Each wall is flat, endless, passes through zero and stands at right angles to its row. A trip goes straight from one point to another. List the walls that it crosses, first one first.

Walls:
(1): [-37  21   1]
(2): [-9 23  8]
(3): [11  2 20]
(4): [-30 -12  13]
(5): [-45 -38 -51]
(6): [ 8 25  6]
(7): [ -9 -47  15]
Trips:
[-18  31  19] to [-26  12  40] => 7
[ -5 -53 -34] to [39 19 23] => 4, 3, 5, 6, 7, 2
[ 21   4 -31] to [ 11 -60 -44] => 6, 7

Walls:
(1): [ 36 -43  30 -49 -18 -30]
(2): [ 32   2  -3 -35 -35  12]
(3): [ -2   4 -34  -2  -3  12]
(4): [-22  35  10  38 -13   1]
(5): [53 16 11  9 35 16]
(6): [-32  15 -21  31 -37   0]
(7): [ 10  11 -32 -15  18   1]
Trips:
[  0 -13  -6   7 -53   7] to [  3  27 -44  -3  12  -9] => 1, 7, 5, 2
[ 13  11 -11 -59  36 -16] to [ -3  51 -33  30 -15 -10] => 1, 4, 6, 2, 5
[ 31 -20  -5 -18  -9 -18] to [-26  30   9  18 -60 -10] => 5, 7, 6, 4, 1

Walls:
(1): [-23   7  -6  41  32  26 -11  52 -22]
(2): [-33 -15   1  -2 -24  -1   2  13  -5]
(3): [-30  11  30  24 -26 -21  20  10  27]
(4): [ 15  -8  20 -19  24  -5 -36  -4 -10]
(5): [ 18   0  -2 -42  20 -10 -26   5 -20]
(6): [-21  11 -24  32  60  17   8   4  -6]
(7): [-13  -5 -24   0  -5  -7 -13   4 -32]
Trips:
[ 18   6  16  30  13  38 -28 -32  -3] to [ 48  29 -32 -11 -17  17   6  19 -60] => 5, 7, 6, 4
[  0  -2 -21 -12 -54   9 -17 -11 -34] to [-17  22 -12 -22 -21  10  -8  12  15] => 3
[21 20 -4 16 10 19 12  1 14] to [ -1  35  -6  -5  15   8  -8 -37  -3] => 1, 4, 5
[ 18 -16  11 -38  11  -4 -22 -23  26] to [ 16   9  -6  40  12 -36   0 -18  26] => 3, 5, 6, 4

Walls:
(1): [ -8  18  -2 -45  16 -32  14  22  36 -16  -3  23]
(2): [  1  10  -3 -24  17  40 -18 -29 -15  10 -28  24]
(3): [-12  -1 -28 -13 -30 -21 -13 -29  17  -1   9  44]
(4): [-15  41 -11  18   0  22  13 -17 -35  -7  -4 -21]
Trips:
[-56   1  -9  12  40 -27 -10 -22 -17 -22  -3 -18] to [  8  23 -12  31 -29 -45   9  -9  15 -29 -44  -8] => 3
[-14  -4  -1  -7  32 -14 -26   0  44   5  -2  -8] to [ 12  -3  -2  30   6  -2 -10   3 -26   0 -16   7] => 3, 2, 1, 4
[  0  -1  14  -4 -30 -20 -14   3 -39  22  -1 -27] to [  4   0   7 -18  14 -13  -3 -30 -18  -7  13  -9] => 2, 3
[  2  16  32  14  15 -31  34  20 -34   2  22 -11] to [  8 -26  -6  11   1  10  21  34 -19 -13  44  -6] => 1, 4
[ 17 -22  17  29 -12  38 -10  -3  21  13  -9 -16] to [-13  21 -10 -11  -9  27 -17  -7  -5  46 -10   1] => 4, 3

Walls:
(1): [ -8  35   0 -21  26  53  15   7  25  21  25  -7 -16  25  14  17 -20  -8]
(2): [-18  29   5 -42  24  -2  -2 -28   6  -8  -7  19 -28  -6 -20 -20   1  35]
(3): [ 10 -15  -3 -29  -5  20  23  -5 -56  18 -17  32  34  26  -4 -23   4   0]
(4): [ 48  24   0 -17 -13  43   1  -8  -4  18  22  13  -7  -2 -17 -55  38 -12]
(5): [ 19  22  11   2   6  41 -20 -14  17 -26  -7  -9 -14  28  15   5 -23  11]
Trips:
[ 28 -22  51 -15  -5  42  -7  22 -45   8  13 -14  -6  15 -34  -5  -2 -19] to [-23  42   5   6  17  27 -15 -42 -26 -39   8 -14   5   0  -6 -22 -11 -22] => 2
[-27 -22   2  -8 -19  37 -26  -6 -12  10  12  18  19  51   3 -36   6   1] to [-18 -15  29  23   6  -2 -25 -36  -6 -14 -30   0  -8  23  14 -33  33 -39] => 1
[  2  -1  -8  35  -8  52  -6 -46 -25  17   9  20   1  39  40  12  30 -15] to [ 10  22  49  32   3  -5   0  20   5 -19  40  -8  36  41   8  -3  42 -23] => 3
[ 29 -51  12  -2  25 -49  21   4  -3 -18   5  33  18 -11 -27  -9  22  44] to [-60  11  16  -6  10  -6  -3  22   8 -13   4 -31 -18  56  20 -17  30  -5] => 3, 1, 5
[ -5 -18  -7 -28  29  11 -24  12 -27   9  54  39  14 -17 -27  10 -28  -5] to [  3  -3 -13  -6   3  -9  34  11  34 -28 -17  21  59 -31 -58 -41 -12  -6] => 1
[ -7   2  24   9  12   2  18  16   3  18   3 -23  42  35  23   4  15 -23] to [ -9  19  -7 -17  13  -1  19  26   4   5   7   5  20  27  27 -17  12  10] => 4, 2
[-21 -12   4  34   2  22 -32   0   2  -7  22 -18 -34 -16  24  15   3  15] to [-13  25 -15  15  18  17 -28 -18   1   7  40  -8 -15   8  11  -9 -25  -8] => 2, 4
[-18 -25   1  -4 -14 -50 -12  -1  11  43 -37 -12 -28 -16  49  13  -6  -6] to [  7  -9  41 -17 -13  30 -35  31 -46  11 -11 -25 -10 -34  33 -20   7 -26] => 3, 4, 5
[-42  33  10  16  20  -5  -8  -8  11  26  -3  23  39  27  34 -11 -17   1] to [-20  45 -25 -38  -9 -22 -15 -10  30 -21   4  12 -23 -37 -14  30 -14 -26] => 3, 5

Walls:
(1): [  5   5  37  -3  27  40  -5 -43 -36 -11 -44 -15 -14  -7  -1  31  20 -19
  -2  13]
(2): [-27  11 -34 -21  -2  -1  -1   4 -13  31   9  33  12  30 -22  18 -34 -36
  -9  22]
(3): [ -8   5  -2  22  34  -9  -4   1 -17  47  13 -34  -7  16  11 -30  -8  21
  20   3]
(4): [ 23 -21   9  34   5  10   8  11  -8  18   3   4 -16  -4  23 -15   6  42
  23 -25]
(5): [-25  60 -25  -6 -18  11   8 -22 -43   5   1 -29 -12   2  18  -2   8 -15
  20  -1]
(6): [  2 -24   7  -4 -48 -41  18  14 -38  -8   8   1  43   3 -12 -19 -11  10
 -20  30]
(7): [-21  36 -33   9  27   2 -25  23 -16  38 -13   2   3 -15   6  27   1  35
 -38   7]
Trips:
[-15   7 -38  18  15 -27   3 -26  33  38 -21 -40  37  -1   9  -9  20 -38
 -11  16] to [-32  58  28 -21  11  15  35  35 -13  33  -5 -23 -28   4  19 -48 -10  12
  -8 -29] => 4, 2
[-32  -5 -17 -10 -13 -27   9  29 -24   2   8  -6  22  47 -15  -3  58  10
  28  -2] to [ 46 -18   0 -16 -19  23 -29   2  -7  -9   5 -42   6   6  18 -15  -8   8
 -17 -31] => 4, 2, 5, 1
[  6   6  -9   0 -17  -9  22  37 -11   4  24   9 -12   4  42  -1  -8  -1
 -44 -13] to [ 11  13 -28 -14 -56  49  16  37   4  17 -31 -26 -14   5   3  14 -16   3
 -10  17] => 4
[ 10  21  28  11  14   3 -11 -12  -3  25   5  42  16  14  -4   3  33 -26
 -39  11] to [-22 -13  19   8  13  -5   7   8   8   8 -21 -22  29   0 -19   5  -6  37
 -11  28] => 6, 3, 2
[-10 -23  -1 -44  32 -14  32  -9  -5  20 -27   3  -3 -18 -19  -9  13  34
   1 -10] to [ -5 -11  20  20 -36 -10  33  26  40  -8 -17 -27   2  -6   1   1  -3 -47
  19  -2] => 7, 3, 1, 4

Walls:
(1): [ 26   6  12  -2  33  12  11  11 -17 -14  17   4 -11  -7  16   0 -31  12
 -17  -1  10   5   9 -22  17  14  -4  60  36   5  19 -21]
(2): [  9  -6   6 -19 -26  -5  -3  -8  -1  38  10 -28   4  -2  15   9   1 -17
  26   6   5  10   5   2   2 -11  -8  -3  -9   2  27  31]
(3): [-14  13   1  14 -13  -8 -21  27  16 -18 -15  21   2  28 -23 -16  11 -11
   3 -17  -5  -8  -8  13 -10  -4  24   4  14  59 -15   0]
(4): [ 26 -29 -32 -10 -21  10  12 -14  16 -38 -15  -6  20   0  -2 -30 -14   7
  20  37 -41  35   4 -16  -6 -11   4  26  -2  -3   0  -3]
(5): [ 30 -13   1 -13 -13 -10   3 -26  14   5   6   0   8  -5   8   4 -15  18
   4  -3   6   4 -17  -2  34   0 -17  -1   7   2  -1  -4]
(6): [  7   3   2  15  37  -4  30 -14 -31 -45   5  27  -1   4  27  -1   3  21
 -17  -3 -14  14  11 -12 -15   3 -17 -16  19  32  17 -14]
Trips:
[ -5  28 -10  18  12   7  10 -19  -7   4   6  26  -7  24 -25 -16   5  11
   7   4 -26   3  -4   2   2  11   2 -29  14  -9   2  48] to [  4   7 -10  42  20  10  -2  21 -22   1  12 -13  15  13   8  22  34  12
 -16   4  22 -13  22 -39   6 -14  10  18  -5  11   7   6] => 1
[  7 -38 -15   2 -36  11  17   6   6  -3 -14   8  -5  18   5   1   3 -16
   7   8   7 -18  23  -6   4 -11 -18  20  11  18 -33  -9] to [-22  -4  -1 -24  21  45   4  30  38   8  15  -3   7 -26  11   8 -13 -14
 -13   9 -24  19 -33   4 -30   7  -1 -20   8 -24  11  25] => 2, 5, 3

Walls:
(1): [  8  13  33 -25  29   5  -5  -2 -15   7 -13 -10   3   4 -21 -28  -4 -15
  28  17 -20 -47  14 -13  38 -20  31 -13 -33 -18  22   6 -29 -20 -12   1
 -44  12   5  -3   4  34  -8  15 -39  24  15 -21]
(2): [  9  -2 -28  24 -41  47  10  -8  -4  11   7  -4  -6 -36  -9 -23 -41   0
 -32 -19  -4  11  14 -20 -33   4  -1   9  -1  -6   3  -1 -19  20  -4  -5
   4   7  -2  -2  15 -40   9 -11   8 -14   7  -8]
(3): [  4  -3   7 -33   8 -19  19  16 -25 -26  22  11  34  23 -43   9 -19  -5
  21 -13  27 -14  22  19  14  -9  28  43  -9 -39   2 -19   4  14  27  13
   8  -2  14 -13  -3  10   4   0 -12 -16  -2  15]
(4): [-13  24  -5 -20  -7 -33 -11 -36 -12   6 -23  -3  17 -11  25 -15  -6  18
  17  -3  19 -39  17  22  29 -10  -5  -7   3  11  30   0  10 -10  11  20
 -13  17 -23  -5  37  45  -7  -1  28  36  -2  10]
(5): [  5 -10  23   9   0 -13  24  22  26 -18 -14  16 -25 -20   1  -2 -22  -4
   6  16   0 -15  -4 -15  29   5 -30   2  11  16 -42   5  -3  14   0 -38
 -26  23  12 -29 -13   5 -20 -11 -13  -1  42  -3]
(6): [ 31 -19   0  -6  21  14 -15   2  25 -12  10 -42  17  14  13  34  -2   8
  21   0  -6   8   5   1   8  11   8   3  17   1   2   9 -16 -15  10   6
   7 -10 -32  -7   5 -15 -39 -13   3   0   0  -4]
(7): [ 13 -13 -30  20  32 -46  13 -22  14   2  -9   2  26 -10   0 -13  15   0
 -10 -27  -9 -21 -17  25   6 -12  -7  10 -33 -16   2 -24 -38  12  33  43
   7  25  15   3 -23   5   4   6   4   6  12  38]
(8): [ -5 -16 -12 -26   6 -14   5 -11  -6 -13  34  24  10 -13  14  22  28  -1
   2  -4  48 -25   5   0  -9   5  15  -7  12 -16   2  25 -10  17   2 -22
   8 -16 -42 -41  -7   6  26 -34 -17  15   8 -11]
(9): [  5  16  12 -16  44   7   9  36  50   7 -21  28  46  -1  15   1  21  46
   1   2  -2  31   3   7  -8  22   0  18 -19  -8  12  14 -29   2   3  -1
  -1  18   5  -8   0 -29   2  13   4   2   5 -28]
(10): [ -4  17  17   9 -17  -5   4  15  -9  28   9  10 -17 -55   6 -18  13   2
 -18   6 -31 -13  31  24  -2 -30 -31 -16 -43  -9  -9  -3  14  27   3 -14
  38  -5  24  -6  20  -6 -13   3 -25 -10  26 -24]
(11): [  1  19  -6  -7  17  34 -13  -6 -13  -3  -7 -30 -30  36  -8   3   6  -3
   0  18  28  18  12  19   5 -18   4   1 -35 -25 -16  11  -1  11 -11   4
   5  -1 -13  -3  12  -8 -14  -6  22  11  -2   4]
(12): [ -6   0  17 -23  -9  15  -2  28  31   6  -8  19  -3   3 -30  -6   2  -1
  17  -2   8  18  -9 -13 -16  19  54 -31 -10 -14 -25  19  -2 -13   8 -14
  60   4  45 -10  -9   0 -15 -25 -23  -9   4  33]
Trips:
[-31  14 -23 -15 -10 -10 -12  30  -1 -12 -17   8 -16  -3  48   3 -13 -34
  19 -14 -22 -10  13  19 -20 -32 -24  -3 -26   3  -1 -13   4   8  -2 -10
 -26   2  28  -8   0  13   7 -16  -3  -8 -13   1] to [ -3  28  -7 -29  17 -19  11 -10  36 -22 -16 -35 -10  21  -5  -7 -47  -8
 -23   5 -14   4  10  53   0  -5 -51  10 -19 -20 -11 -38  -3  -7 -38 -14
 -29  11 -15  -4  -1 -10   9  14 -25   2 -12  10] => 11, 3, 9
[ -9  -4  -5  12   5  11  32  -2  18  11  20 -28  15  23  -6 -27 -12   6
   3  23   6  46 -17   8   6  34  14  11 -24   3 -13  34 -12  31  -9  -7
 -10   4   7 -37 -23   1 -12 -14  -9 -18 -25  -8] to [-14   5 -39 -25  -7  -1 -32  11  -7  24  36  25 -14  -9   3  -2 -10   6
 -21  -8  12  31 -10  18  -6  20  30  19   1  -9  36 -17 -17 -17  25 -21
  -1 -17  -8   1  27  11  14  -9  13 -20 -11 -10] => 5, 6, 11, 4

Walls:
(1): [  4  21   0  16   4  20   5   9   2   4 -29   9  -9  -5   0  -2  14  -7
  -5 -34  -3   8  -7   7  -6 -19  -1  -2 -23  -2  -8  -8   1 -10   2  -2
 -21   0  18  -9   2  16  11   2   9   5   3  14]
(2): [  3 -19  -4   1 -22 -22  18 -35  -1   5   3 -22   4 -19  10   9  -7   0
  12 -19   4  25  15  -8  17  -5 -30   4   3  -4  -6   2 -14  10  12 -19
  -3  -4  -2  -5  15  -5   5  19   0 -15   0   7]
(3): [-28   6   2   2  -1  -7   5   1   3 -12  15  -9  -6   7  12 -14 -15  -9
  11 -10   6  11   0   5 -10  -7  -1  16   6  -8  15   3   4 -16 -12  -7
 -14 -13 -23  18  -1  10   2  -9   8 -10 -16  -9]
(4): [  4  19  60  -3   6 -13  -8  -5  -2  19  16   2 -10 -16 -12  -3   1   0
   1 -11 -21  -3  25  11   0   5  -9   3 -11   3   2  16   6  10   1 -10
   5  -7  11 -13   8   0  -4 -10  10  13  -9  -6]
(5): [  1  14  -5  -4   8 -15   1   3   9  -8 -17 -12  -1   3  13  -1   2  22
  -3  30   9  -7   8   7   2   8  24  15   1   7  -9 -18 -19  21 -16  -6
 -17  10  12 -12  10 -15  -5  -8  15  -1   5 -19]
(6): [-26  16   5 -14   6   1   6  -5  19 -23  10  -5  19 -12  23 -12  -2  -9
  -4  15 -15   7  -6   6 -21  12 -11   9  -3  20   7  -7   7   2  -5 -18
  -2  16  12   3   4   0  12  22  18   0 -10  18]
(7): [ 17   1   1  20 -20   3  19   8 -18 -12 -13  15  -9  -5   3   2 -10  29
 -13 -10  -2 -10 -20 -29 -11  -3   6  19  -4  -4  10   5   4 -21  10   3
   5  -8 -23 -14  14  -1  -8  -3  13   8 -20 -25]
(8): [  7 -11   5   3   0  24   0 -16  -4  -2  -4   3 -25   6   1  -3   1 -12
  -2  -6  18  -4  33  14  -4 -17  -3   2   3   7   8   6 -28   0   3   4
  -4  -9  -8  -6 -15 -10  10 -25  -1   0  10 -15]
(9): [ -8  31   1 -18  -8 -21 -14  -2   1 -22  10   8   0   2 -17 -29   8 -12
  -4 -19  13   5  -3  -2  -3 -17  -8  10  21 -21 -14  16  16   2   8   8
  -2 -11  -4   7   0 -17  -9   9  -1   1  -5   2]
Trips:
[  4 -16   6  13  10 -13  21 -14   6  13 -14   0  14   1   4 -15 -10 -12
  26   2  -7  11   1   6  -6  13   2   1 -21 -12  11  -7   9   3 -14  -4
  -6   3  -2  -4 -19   4   0   7   1  16  -7 -16] to [  3   0 -15 -18  -2  -5  10   5  20   9   6  -3 -15  34  14   2  -6   0
   8  16  -3  14   6  10  -8  -3   4 -17 -13 -26  -3  -1 -20  -4  -4  11
 -17  -6   9   5  -8 -13  -2 -12  21   5   8  -9] => 8, 4, 6, 1, 2
[ -6   1  -1  -5 -25  -8  20   5  23   9 -11   4   8  -7   6  -9  14  -7
 -10 -11  16 -13  11  23 -10  19   3  -1 -12   1  -4  -8  -3  17   8  17
 -28  -8  -6  18   9  26  -6   8   0  -4  11 -16] to [  7   8   4  35 -20   7 -22  22   5   9  -1   4   1  -4   4  -1 -20  -4
 -17  -7  24  -9   8  12 -12   5   5 -18   3  12   5  -2   0   5  -7   8
  -4   0 -10 -26 -23 -13   5   9  17 -14   8  -1] => 9, 2, 6, 7, 3

Walls:
(1): [  6 -12 -15   6  36  -3  -8 -10   2 -25  13  20  11 -12   4  -3  10  19
 -18  -8  13   9   8  17  -7   1  30 -28   6  -1 -16  36  11   9  15  -8
   4   7  -7  -3  -4  -4   8  -1  -8 -28 -25 -19]
(2): [-19   2   2   8   0  16  -3  10 -25  -9  15  14   9  -2  29  13  15 -16
 -20   9  13 -33  -3 -13 -16  28  14  29   4 -17   1 -12  11  15  -7 -24
  -6   7 -36   3   4   2   0  12  10  -8 -21  11]
(3): [ 24 -40  14 -15   3  25 -21   9  -4  -8  -8  -5  -1 -12  -7  12 -13   8
  13 -14 -25  -2  -9   1   4  -1   4 -17  -4  15   1 -39 -21  15  17  -1
  11  -6 -23  -7  25 -24  13   7  12   5  -6  18]
(4): [  2 -26  10  17 -16  19   2 -13  -2  18   8 -13 -12  12  21  -4   3  -9
 -13  -8   1 -20 -28 -16 -10  27  -5  -1   1  -9   7 -20  -5  35 -15  -8
  25 -25  -1  -4 -15  17   5  35  12 -10   0   6]
(5): [  5  32  10  17 -11  -1 -20 -15   1   0  -4   7   7  -2  42   2   8  -1
   7  -6 -13  -6  11   0   7  18  -3  21   0 -12   5  -5 -18  27 -21   2
 -40   4   8  12 -11  -4  18  16 -19 -37   7   2]
(6): [-18 -14  -8  -9  30  20  15  13  15   2 -30   4 -32 -10  16   2  17   3
 -13 -11 -13   2 -11 -15   1  15  10  25   6  -6   8  -7  -6 -27   0   5
   3  -7 -16 -11  13  -6  14  -7  12 -10 -18 -19]
(7): [ -1 -21  16 -19   6  19 -12   6  -4 -10  24  -5  -7 -17   7  29 -17  28
   3  -7  22 -13  11  -3  15  11 -15  34   8  -5  14   8  -2   9 -11 -33
  -3  11   5  -5  13 -19  -7  13 -12   4  -8  -9]
(8): [  9   3   7   5 -17 -13   1  -1   7 -18 -12 -18 -14  16 -16   2   6  -9
  16   0  12   0 -10   6   7 -24  14  12   3 -18 -15  25  19 -20  19 -11
   6  -1   6  14   0  -5   8  19 -12   0 -13  17]
(9): [-10   2  19 -11  -1   6  17  10  14   5  45  -2   3  -1   5  -3  13  35
   1  -6  -1  -2  -9 -29  -7  -4  12 -12  -5 -20  13   6  36  -2  -8 -31
 -29  -3 -20  11   7  14  32   9 -30  32   2   4]
(10): [-27  10   7 -13  27  -6 -23  12   6 -50 -15   2   1  20  11   4  -4 -13
  -2 -10 -15  -7 -10  17   7 -19  27 -41  14  -3  -7  11 -20  12  -1 -30
 -34 -26  16  15  22  -1 -13 -19   5  -7  29   3]
(11): [ 19  16   3  -3  -6   3   6   2  20 -24 -26  -4   2   4  -7  13  -1  18
  25  14 -24  -1   6   0  19  12  -8  15 -11 -14   0  11   3  -1  11  -6
 -11   8 -17 -16 -11 -21 -19  -9 -20 -12 -37   2]
Trips:
[ -2 -16  18   0   1  -7   6  14  19 -17 -10  60 -28  -7  -7   4 -15  17
  20  -3 -25  18 -13 -16  13  25  15   0   7  16 -20  -2   2  -7 -28  -6
   6   2  19  30 -29   5 -36  -7   0   5   4  -9] to [ 14 -13 -14 -24   5   9  -5 -11  10 -21   8  -9  12  19   0 -32   1  13
  12  30  16 -11 -12   3  12  16 -10   9   3   3 -26   5  15  10  -4 -13
  12 -15 -10 -30  11   6  -4   5  19 -11 -18  17] => 3, 4, 8, 2, 10, 6
[-11 -24 -18 -16   6  23  -6   4 -17  -2 -18  -7 -12 -34 -19  18  -4  22
   6 -19   3  -3   1 -16  -2 -25   0   8  -1   1   5 -27 -26 -12  11 -21
   9   0  -2  19 -13  37  15  12   2  20  -2   7] to [-13  20   3   1  15  25  -9  23 -17  -1   5  -9 -41  10  26   0 -10  -5
   6   0 -16   9  15  -8  -8  28 -26   4   6  -6  14   5  13 -24 -10 -13
  -7  -3  16  17  12  20  -1  -7  15  -6  15  22] => 2, 10, 5, 3
[ 12 -18   2   2  19  17 -25  17 -12  -3  -6  -2 -15  -8  -8   5  -5   3
  32 -21  10  25   8 -23 -13   2  -1  18  28  21 -13 -13 -23 -16  27  18
  -4  -6   7 -23  -7  -5  23  -2  24  25  -8 -22] to [ 19 -18 -10   9 -18  22   6 -17  -7  -8 -16 -19 -22  -2 -17  -7   1   2
 -28  -1   6   6  22 -19   5 -21  19   5  -7   1  -2  10   9  -3 -14   3
  -4 -14  -1  -9   9   6   7   1 -32 -17  20 -20] => 1, 8, 4, 9, 3
[-31   0 -15   8  17 -15   1 -18  -5  29  -8  10 -12  20  14   8   1   8
 -14  18   4 -16   3  36 -15 -16  -6  13   7  12   8  25  13  13  14  -5
  17  -6 -31 -31 -30   6   1   3  -6  41  37  -8] to [-37   4 -11 -11  10   5  -9 -17  16  10 -19  27  -5  -8   5 -26  -5  15
  -9 -22   6 -11  12  13 -12   4  -9  12 -12  25   9   9  -9  14 -23  32
 -15   0  23   7   3  11 -15 -18 -13  13  15  22] => 9, 1, 2, 4, 10, 5, 6
